Every row gives one point. Each copy is the shape, with its points in the same order, stretched, turned, moved and blurred by noise. Some copies are also mirrored. Which?

Shape (9 x 3):
[[ -3.9  -6.9 -19.4]
 [-18.9  44.1  23.7]
 [ 23.0  28.1 -17.4]
 [-19.2 -15.5  13.5]
 [-20.4 -18.1 -19.9]
 [ 30.4   0.2  12.8]
 [-12.8  26.7  -6.9]
 [-11.7  -6.6  -1.4]
 [ -5.1 -13.0  -2.4]]
Copy 1 (9 x 3):
[[ 21.2 -18.1 -11.3]
 [-29.9  11.3 -31.0]
 [-10.2 -38.5  -9.6]
 [ 14.7  20.4  -6.8]
 [ 32.4  -5.3 -16.2]
 [ -8.8  -9.5  11.4]
 [ -4.9  -8.9 -27.6]
 [ 15.9   5.7 -10.6]
 [ 18.5  -0.9  -2.3]]
Copy 1 is: mirrored
Copy 2 (9 x 3):
[[ 13.7  13.5   8.9]
 [-55.5 -31.4  -8.7]
 [-19.5 -30.3  36.2]
 [ 16.1  12.7 -33.1]
 [ 22.1  31.0  -8.8]
 [ 14.5 -31.1  -4.6]
 [-33.0  -6.8  10.1]
 [  6.6  11.1 -13.9]
 [ 17.9  11.0 -12.6]]
Copy 2 is: only turned

Shape (8 x 4):
[[-12.7 -33.8   7.5 -13.7]
 [-12.4   3.4  20.9 -20.2]
 [-19.0  12.7  11.8 -14.3]
 [-26.7   7.1  10.3   2.1]
 [ 17.9   5.2  16.5  -5.4]
 [-25.2 -10.8 -74.6  13.0]
 [  5.7   9.3   5.9  16.8]
 [ 27.5   2.3   2.9  -2.2]]
Copy 1, 8 rows:
[[ 32.2  -0.8 -22.4  22.0]
 [ 16.4  -6.8 -27.3 -17.5]
 [ 18.4  -1.6 -14.0 -31.7]
 [  9.6  13.2  -4.9 -19.9]
 [ -6.6 -31.0 -14.8   3.1]
 [ 60.6   6.7  67.9  -3.5]
 [-14.8 -13.4   4.4   6.0]
 [ -4.6 -40.7  -2.2  12.0]]
Copy 1 is: only turned
Copy 2 (8 x 4):
[[ 33.8   0.2  -2.7  -7.3]
 [ 10.5   6.5  10.1 -23.1]
 [  4.1  -1.0  13.5 -23.4]
 [  5.0 -13.5   3.9 -22.6]
 [ -0.9  17.3  -0.3  -4.7]
 [ 17.8 -41.1  26.2  32.2]
 [ -6.2  -4.1  -5.8  -3.6]
 [ -3.5  17.2   0.3   8.7]]
Copy 2 is: mirrored
Copy 3:
[[ -4.5 -24.4 -14.3  22.2]
 [  3.7 -25.6  12.0  13.8]
 [  5.3 -13.6   8.1   2.8]
 [ 17.6  -4.6  -2.0   0.3]
 [ 16.9  -3.7  13.5  28.8]
 [-32.3  34.2 -28.2  -8.7]
 [ 18.3   8.6  -4.6  19.3]
 [  9.1   0.5   1.3  35.3]]
Copy 3 is: mirrored
Copy 4, 8 rows:
[[ 10.9  21.7  35.3   9.5]
 [ 21.0  -6.8  19.4 -22.1]
 [ 15.0 -15.4  11.9  -8.3]
 [ -5.8 -15.9   8.9   5.3]
 [  4.3  -2.6  -4.9 -32.8]
 [ -6.8  34.0  -3.9  78.9]
 [-20.4 -11.3 -10.1  -8.6]
 [  3.5   8.7  -7.5 -24.6]]
Copy 4 is: only turned

Shape (11 x 6):
[[  9.1   4.2  -6.8  -9.5  14.0 -12.4]
 [ 14.0  -2.7  21.7   6.9  19.7  14.2]
 [ 35.9  -3.3   2.6   2.0   5.6  10.7]
 [-18.6   2.6   4.1 -14.0   1.7  14.9]
 [ 24.7  15.6 -13.9 -12.0  19.5  10.3]
 [ -8.0 -21.6   8.7  13.3  24.0  -4.5]
 [-13.9  -0.9 -18.9   8.4 -27.0  11.0]
 [ 34.1  21.5  33.0  -8.1  19.7   1.8]
 [ -6.2 -13.7 -15.6  12.9 -33.9  11.4]
 [ -6.8  -0.9  13.6   9.3  -8.8 -30.0]
 [ -6.3 -10.3 -18.9 -41.0   9.2   2.5]]
Copy 1:
[[ -4.5 -25.4  16.3   9.0  -4.2   4.2]
 [  0.9   8.5  33.7 -24.7  -6.5  16.8]
 [-14.2   2.5  11.7  -3.2 -16.8  37.9]
 [ 19.7  -8.6   1.1 -24.4  23.3 -16.7]
 [ -5.9 -11.0  12.6  -0.1 -26.5   3.2]
 [-16.6  -7.1  30.5 -20.2  15.1   6.1]
 [ -9.7   7.5 -32.2   6.7  36.5  -9.7]
 [ 23.9  -1.9  44.4  -4.8 -34.0  28.6]
 [-16.8   9.7 -37.7   6.6  40.8   9.5]
 [  5.4 -12.9  14.0  19.6  20.2  11.6]
 [ 12.4 -48.4  -7.5 -19.2  13.4  -6.2]]
Copy 1 is: mirrored
Copy 2, 11 rows:
[[-10.0   4.5 -13.5   9.0  13.2   7.1]
 [-14.8  29.5  -5.9  -7.5  -8.8 -15.3]
 [-10.4  20.3 -36.1  -4.5  -3.2 -14.5]
 [-20.8 -15.9  13.6  18.0 -18.3   9.4]
 [-45.8  12.2 -38.5   4.7   5.5  14.3]
 [  1.5   7.6  22.9  14.4   7.7 -18.7]
 [  1.9 -60.5   2.4   2.4   3.1  -0.6]
 [-18.8  60.3 -30.5 -22.7  -6.4   2.5]
 [ 14.9 -57.1   1.1   5.0  -1.5 -17.2]
 [ 40.9  -2.1  14.0 -10.3  16.1  -8.2]
 [-23.4 -14.9  -6.7  53.8 -21.2  21.2]]
Copy 2 is: only turned
Copy 3:
[[ -7.8  -8.6  24.1  10.7  -5.6   0.9]
 [ 22.7   1.9  -2.5  29.5  17.8   3.1]
 [ 10.6  -1.0   4.6  27.4  -3.3 -26.1]
 [ 15.8  12.9  21.7  -7.6  -2.3  24.7]
 [ 15.4   3.4  49.5  31.3 -11.4 -24.2]
 [ 14.3 -14.0 -12.4   9.1  12.8  30.4]
 [ 13.6   6.0  -1.3 -46.7  -9.3 -12.4]
 [  1.6  14.8  12.2  55.1  22.9 -17.8]
 [  9.3   3.3 -19.0 -46.3  -7.5 -12.8]
 [-23.1  -6.9 -27.3  -7.1  17.4   5.7]
 [ -2.1  -3.5  45.5   3.0 -42.1  39.2]]
Copy 3 is: only turned
